Each wall is flat, endless, passes through zero and stands at right angles to its row. A trip goes straight from one point to another. List the walls that it crosses, first one first.

Walls:
(1): [ 23  40 -11]
(2): [ 35   3 -31]
(3): [-7  7  7]
(4): [ 47 -18  16]
(5): [  7 -34 -20]
Trips:
[22 -5 47] to [ 49  12 -14] -> 1, 2, 3, 5
[-54  16 -14] to [21  0 -6] -> 1, 2, 3, 5, 4
[21 33  0] to [ 44 -29   0] -> 3, 5, 1
[-30  17  30] to [ 65   5 -29] -> 1, 4, 2, 3, 5
[  9   0 -18] to [ 1  1 13] -> 5, 3, 2, 1

Walls:
(1): [-13  28  16  38  15 -10  33 -12  -1  -6  19  -9 -43   0]
(2): [-14 -14  19 -19   2  57 -41  23 -61 -49  12  17   2  30]
(3): [-32 -54 -15   7 -41 -39   0 -69 -16  30 -14 -31  29   3]
(4): [ 27 -54  21 -28 -52  -1 -23  -7 -17  16  28   6   8   3]
(5): [ -6 -31 -21  -7   0  -7  -1  -8  18 -28  18 -20   9  43]
(6): [-15  -2  33  26   3  36 -13 -32  -9   7   9 -25  -4   4]
(7): [ -7  18 -42  70  48  -1  10  38  15  -8  -9  11 -12  -9]
(8): [ 15  -9  32 -13 -31  13 -75  -9 -51  49  36 -31 -23 -15]
(9): [ 42  -3   9 -42  -4 -15 -17  27 -18 -15  25 -62 -36  -3]
(10): [ -4 -45  -3 -17 -39  28 -17  -6 -38 -23 -49  44  13   7]
Trips:
[ 48 -69  40 -44   3 -26  28 -83  29  19  42 -22  17 -30] to [ 57  38  34 -29 -25  38  37  35  25  45   1  -5  -6  20] -> 5, 3, 6
[ 28  -7 -29  -6  16 -12 -16  -1  14 -14 -95 -13  -5 -20] to [ 16  27   4  19  -7  68 -19 -12   1  12 -14  -5  42 -77] -> 9, 3, 6, 8, 2
[ 56   4  15   0 -51  23  11  47   1  40  22 -38 -32   1] to [-23   1 -12  10 -13  25 -26 -51  15  43  12  43  25   3] -> 1, 3, 9, 10
